Every row gives one point. Each table stands for the endless flat space through its points: a line for two points, a plane for three, and so on. The two share one point or none. Which?
(in the rows, 128 means zero)

First (2 x 3)
[[148 137 111]
 [147 142 110]]
Second (2 x 3)
[[156 122 101]
 [158 117  96]]
They share: no point

First (5 x 6)
[[103 142 110  98 121 131]
 [125 116 113 103 146 154]
 [120 130  98 127 163 178]
 [100 143 101 114 128 156]
 [118 117 122 109 135 121]]
Second (2 x 6)
[[ 96 134 101 106 142 150]
 [ 96 146 119 106 118 147]]
They share: no point

First (3 x 9)
[[ 96 136 148 133 136 136  99 116  92]
 [123  93 177  97 133 152 128 162 122]
 [103  98 162 132 163 167  88 127  97]]
Second (5 x 9)
[[106 102 135  96 101 104 114 174  77]
 [141 170 196 175 146 178 102 113 118]
 [100 148 202 159 172 181 100 113 112]
 [102 132 166 124 131 123 121 123  71]
 [ 74  96 137 104 137 156  88 102 115]]
They share: no point

First (3 x 12)
[[136 140  91 156 155 110 159 124 159 129 142 140]
 [140 148 107 150 113 108 119 150 143 161 124 118]
 [159 151  98 134 106 101 119 136 167 158 126 136]]
Second (5 x 12)
[[135 132 120 157 122  97 127 120 134 173 134 143]
 [155 128  84 132 118  93 147 155 149 138 103 124]
 [146 134  90 148 124  78 156 147 135 145 119 147]
 [135 162  75 164 152  94 172 154 150 117 144 145]
 [153 122 100 142 139 104 136 137 159 152 129 121]]
They share: [138 144  99 153 134 109 139 137 151 145 133 129]

First (5 x 18)
[[141 127 124 136 178 111  80 146 139 114  87 113 162 147 130 118 133 103]
 [123  98 110 141 173 113  83 120 119 108 106 133 148 127 143 102 122  88]
 [128 108 136 138 165 106  82 158 179 135 113 119 164 148 169  80 136 127]
 [105 101 152 156 218 107  62 102 155  96  97 145 124 163 152  96 119  67]
 [102  97 146 148 223 114  54 108 162  88  96 153 130 164 150  89 115  67]]
Second (5 x 18)
[[111 107 127 166 156 132  98 107 129 162 137 120 145 108 163 111 141 138]
 [147 117 130 135 156  99  81 121 115 137 130 117 136 126 146 124 147 131]
 [142 129 120 126 138  96  92 104 139 170 133 119 139 109 154 119 163 141]
 [146 114 102 123 116  65 126 135 167 152  89 105 160 116 163  72 149  94]
 [ 91  90 126 187 182 118  81 162 116 134 145 125 187 166 213 110  97  97]]
They share: [132 105 122 149 150 100 100 132 130 137 116 113 151 126 160 100 135 112]

First (2 x 24)
[[147 100 104 120 148  81 142 137 128  80 152 163 166  89 101  99 129 100
  178 142 146 128 134 128]
 [148 100 104 112 145  86 148 130 126  86 149 157 160  95 106 106 124 103
  171 134 146 120 136 122]]
Second (5 x 24)
[[121  89  99 141 134  89 169 112 174  68 155 156 143  72 130 137 138  92
  136  77 179  90 178 146]
 [135 110  70 138 152 105 150  85 142  77 173 150 156  76 130 136  87  99
  186 119 156  73 123 118]
 [173  77  80 101 142  90 143  95 117  88 138 152 181  98 148  96  95 106
  131 117 127 101 112  90]
 [167  71  74 119 140  92 149  87 135  66 136 160 185  86 154 104 113  86
  133 101 153  97 136 106]
 [150  86  64 141 146 102 153  76 148  53 152 162 177  73 148 124 111  75
  165 101 174  82 144 121]]
They share: no point

First (6 x 24)
[[ 90 136  96  90 105 128 111  95 105  96 110  94 155 128  85  90 111 158
  163 145 141 116 147  97]
 [100 139 152 138 167 139 118 140 104 109 135 176 135 138 129 104 124 156
   59 152 142  80 178 177]
 [105 127 149 122 163 107  87 117 149 113 147 151 117 117 102  98  98 129
   99 136 128 115 166 137]
 [ 70 148 116 160 129 129 128 145 108 152 102 123 126 170 127 130  75 138
  127 176 105 123 165 120]
 [ 84 154  91 136 104 155 135 100  76 100 106 115 175 151 113  97 118 163
  149 181 154 108 170 108]
 [103 131 117 151 133 111 113 124 133 134 133 119 140 139 117 110  98 125
  141 170 130 145 159 107]]
Second (3 x 24)
[[104 137 137 127 134 137 129 120  98  98 121 126 129 117 108  95 113 161
   97 151 129 111 170 125]
 [106 147 151 119 140 125 129 122  98  94 107 120 135 127 124  93 109 163
   95 157 117 121 182 135]
 [106 143 147 114 144 118 122 127 106 101 111 124 141 134 126  96 113 158
  100 155 122 119 175 143]]
They share: [104 129 129 117 142 123 115 130 114 112 129 134 141 131 112 101 121 151
 107 147 139 107 156 141]

First (4 x 24)
[[159 140 102 144 112  93  84 158 123 116 123 162 142 118 129 119 120 116
  102 124 101 103 154 117]
 [182 158 107 210  88  90 148 188  59 132 128 134 139 118  97 133 118  95
  138 101  66  76 138 107]
 [152 138 106 114 121 104  56 151 152 112 125 175 136 127 145 112 122 120
   83 137 112 108 161 122]
 [156 136 101 152  90 118 100 162 113 138 124 156 149 130 133 119 100 119
  102 135 104 100 164 127]]
Second (2 x 24)
[[156 132 103 168  91  99  79 140 113 136 101 138 157 132 111 137 101 128
  100 128  99  98 153 129]
 [156 132 108 138 121 109 119 180 128 111 136 168 127  97 141 102 121  88
   95 133 114 118 158 124]]
They share: no point

First (5 x 24)
[[114 153 134 134  88 134 145 125 149 104 117 104  92 141  90  90 134 123
  147 137  87 119 101 125]
 [133 144 109 130  86 103 111 110 138  83 122  97  96 160 116 126 172 143
  148 138  72 129 113 111]
 [ 95 162  67  90 110 113 111  68 144  89 104 143 104 190 140 126 152 155
  174 132 110 129 137 127]
 [ 86 139  97 122 123 121 130  97 141  95 127 132 110 170 111 104 136 124
  160 140 101 100 135 114]
 [ 94 173 104 110 108 160 183  93 161 122 121 116 118 137  74  70 118 103
  145 129 101 103 115 139]]
Second (6 x 24)
[[127 181  94  55  65 113 130 137 148  61 134 117  92 160  69 156 132 154
  137  86  97 111 114 121]
 [146 167 128  94 117 143 167 114 139  80  86 105 125 184  54 115 101 112
  153 134 105 112  88  96]
 [141 174 110 108  99 160 140  97 162  96  79 105 136 198  74 104 108 118
  166 144 118 116  91 117]
 [121 185 116  91  99 141 170 141 152  87  76 129 120 175  79  99  82 128
  131 128  86  95  64  95]
 [ 97 135 178 118 106 127 128  77 116 107 138 129  56 162 108  83 168 108
  139 137 120  96 121 143]
 [118 187 124  85  74 147 137 118 157  94  94 131 103 184  91 100 111 132
  131 121 108  91  77 126]]
They share: [101 151 112 122 102 127 134 107 146  99 116 121  98 159 106 100 136 130
 157 137  97 116 117 123]

First (2 x 24)
[[137 107 133 154 105 155 122 153 119 141 101 146 150 130 123 158 102 127
  148 109 105 104 158 136]
 [129 115 130 150 109 152 119 161 113 142 103 144 142 136 120 156  96 133
  145 105 100 103 159 142]]
Second (6 x 24)
[[183  87 119 182 114 191 127 141 113 144  44 202 155 117 131 136  77 177
  169 104 156 105 194 175]
 [163 117 105 118 116 203 171 129  81 104  88 184 147 109 107 162  99 157
  149  74 136  83 168 139]
 [167 105 103 144 112 200 146 126  94  94 105 175 130  92  89 161 103 161
  156  80 107 100 154 127]
 [150  90 124 140 102 158 145 160 128 110 119 139 162 104 122 184 130 107
  149  88 106 120 149  99]
 [110 124 152 146  92 130 114 160 136 139 128 100 148 130 131 179 118  68
  132 132  50  98 128 111]
 [142 103 156 147 118 167 125 167 119 182  54 172 191 142 135 166 101 133
  163 136 141  94 174 147]]
They share: no point

First (3 x 24)
[[ 94 150  89 160 145 147 144 132 114  98  90 171 131 121 133 144  90 111
  139 123 128 137 135  84]
 [120 156  90 143 166 152 173 145  88  96 110 199 104 151 102 182 122 136
  129 113 105 142 148 109]
 [116 144 104 145 172 158 163 143  84 100 118 183 118 139 100 170 122 142
  117 125 103 140 162 115]]
Second (4 x 24)
[[100 136  88 158 143 152 129 136  91  95 101 164 129 125 103 136 102 107
  123 127 125 150 141  98]
 [103 105 129 159 139 151 154 145 104 122 138 152 145 124 110 155  94 155
  125 148  99 146 157 102]
 [ 83 132  80 135 140 155 144 125  78  86 100 147 155 134 124 104  74 108
   97 149 121 110 151 100]
 [110 161 126 182 181 140 144 142 139 114  94 175 138  94 131 195 145 134
  159  97 124 164 175  76]]
They share: no point

First (2 x 24)
[[108 142 124  97 103 141 145 107 167 126 112 115 137 154 111 139 131 129
  123 100 104 136 155 121]
 [108 148 114  97 105 141 141 117 181 134 126 115 121 170 127 133 141 129
  139  88 102 128 167 129]]
Second (7 x 24)
[[ 68 121 105  76 116 148 164 123 145 125 111 142 165 171  86 125 116 109
  115 117  77 136 150 112]
 [ 51 170 142  68 119 169 177 124 124 123  69 114 158 149 110 140  88 111
  120 107  69 101 147 141]
 [102 156 136  86 116 146 160 115 181  85 118 153 119 156  90 132  86 151
   94 147 116 169 129 137]
 [119 168 177 122  71 166 156  74 202  98  70 117 176 166 113 121 118 114
   82  61 148 130 181 135]
 [ 77 184 146  65 102 156 172 144 160  91  71 108 129 152  97 134  80 152
  128 112  99 127 142 125]
 [ 78 109  92  79 114 136 154 123 141 135 119 133 159 165  83 130 131 114
  128 117  74 142 149  98]
 [ 91 111 108  71 105 143 159 136 168 113 126 132 170 174  93 128 131 120
  104 105 101 130 149 102]]
They share: [108 139 129  97 102 141 147 102 160 122 105 115 145 146 103 142 126 129
 115 106 105 140 149 117]

First (2 x 24)
[[124 151  90 131 132 120 106 144 107  89 125 171 121 101 120 120 159 102
  124 130 112 161 127 142]
 [123 159  85 133 131 124 102 140 107  83 124 178 117  96 122 122 163  94
  118 130 116 166 119 141]]
Second (6 x 24)
[[135 133  88 113 127 120  89 153 113  81 122 162 107 114 133 115 166 111
  135 143  83 141 153 139]
 [124 146 104 178 174 118  84 185 120  37 130 184  92 135  92 109 155 132
  179  97  85 155 173 130]
 [133  98 117 111 142 108 109  95 111 106 103 121 111 108 141 159 131 128
  115 130  92  99 122 189]
 [139  87 116 127 143 116  89 131  79 101 108 124 105 142 117 141 142 119
  133 125  61 125 121 175]
 [115 117 119 119 153 132 140 135  95 135 108 124 169 114 113 129 108 125
  137 143 101 135 131 172]
 [116 119 131 176 185 114 118 149 104  82 117 145 124 133  86 135 116 143
  165  92  98 137 142 168]]
They share: [126 135 100 127 134 112 114 152 107 101 127 157 129 111 116 116 151 118
 136 130 104 151 143 144]

First (5 x 24)
[[210 114 167  91 165 111 146 138 157 164 102 136 156 130 105  76 117  47
  137 104 109 125  51 112]
 [145 123 125 109 146 121 158 140 139 100 100 102 119 120 123  89 164 107
  146 110  95 145 104 122]
 [171 144 156 113 147 103 180 134 167 146 104 142 122 137  84 114 155  83
  142 144 106 120  83 109]
 [141 148 138 125 141 115 160 128 145  94 114 108  88 125 112 122 161 107
  154 136 100 126 123 123]
 [157 145 163 105 146  90 176 111 182 123 111 155  92 128  97 134 156  92
  162 149 104  96 112 106]]
Second (6 x 24)
[[180 119 137  80 167  91 163 122 133 111 103 123  97 116 132 107 141  89
  167  70 105 132  98 125]
 [148 119 104  91 162 112 136 110 142  92 130 167 143 106 132 116 144  66
  157 130  86 111  84 104]
 [158 122 127  94 156  89 136  88 142 108 114 145  98 101 130 100 164 103
  160 102  72 122 101  79]
 [149 115 134 107 132 130 154 127 151 118  97 129 105 130 118  97 156 101
  136 152 105  94  91 121]
 [159 108 130  79 155  92 129  87 134 109 116 139  84 115 134  86 179 117
  169  96  90 114  96  89]
 [152 103 121  60 160 110 144 124 149  86 112 130 124 123 134  92 155  95
  167 106 125 119  96 130]]
They share: no point

First (2 x 24)
[[106 153 119 106  91 129 142 166 122 171 108 156 128 159 111 128 131 142
  134 125 127 106 113 136]
 [142 153 161 136 115 117 178 136 140 141  84 156 116 117 141 134 179 142
   92 173 127 124 107 124]]
Second (4 x 24)
[[148 127 157 129  89 136 150 140 129 142  84 135 132 142 138 145 133 119
   98 161 139 131 100 108]
 [137 152 165  85 120 108 181 162 125 168  86 142 123 149 123 146 126 145
  130 150 140 132 122 121]
 [128 152 127 114 119 101 165 165 144 177 104 175 127 127 133 125 163 154
  118 136 104 106 140 128]
 [128 145 113 145 101 118 146 154 149 162 106 177 130 120 138 119 177 145
  100 141  95  95 128 126]]
They share: no point

First (4 x 24)
[[110 166 102 186 109 178 151  97 134 103 104 131 121 107 131 109 119 104
  127 123 168 123  94  65]
 [100 145 121 153 113 161 116 104 109  76  64 125 153 128 153 154  75 129
   85 118 135 148  82 104]
 [116 135 135 155 112 160 114 114 122  83  68 115 138 148 156 131  95 131
   94 111 129 146  88  94]
 [114 145 127 170 129 159 136  92 123 114 112 113 108 110 130 113 109 117
  114 123 149 149 104  85]]
Second (4 x 24)
[[139  94 160 176 122 160 160  84 114 121  81  93 126 128 137 125  78 119
   79 113 155 156 109 130]
 [ 99 132 149 197 144 201 146 101 147 110  99  37 127 157  92 173 118 133
   82  89 147 109 103 109]
 [136 101 157 180 115 157 162  96 109 128  74  93 112 118 136 125  87 123
   76 123 143 153 118 133]
 [ 89 177 112 132 140 143  76 106 121  80 117 133 117 123 148 121 111 133
  127 122 119 164  84  57]]
They share: [114 135 137 158 129 153 122  98 117 104  96 109 118 124 140 125  97 127
 100 119 135 157 100  97]
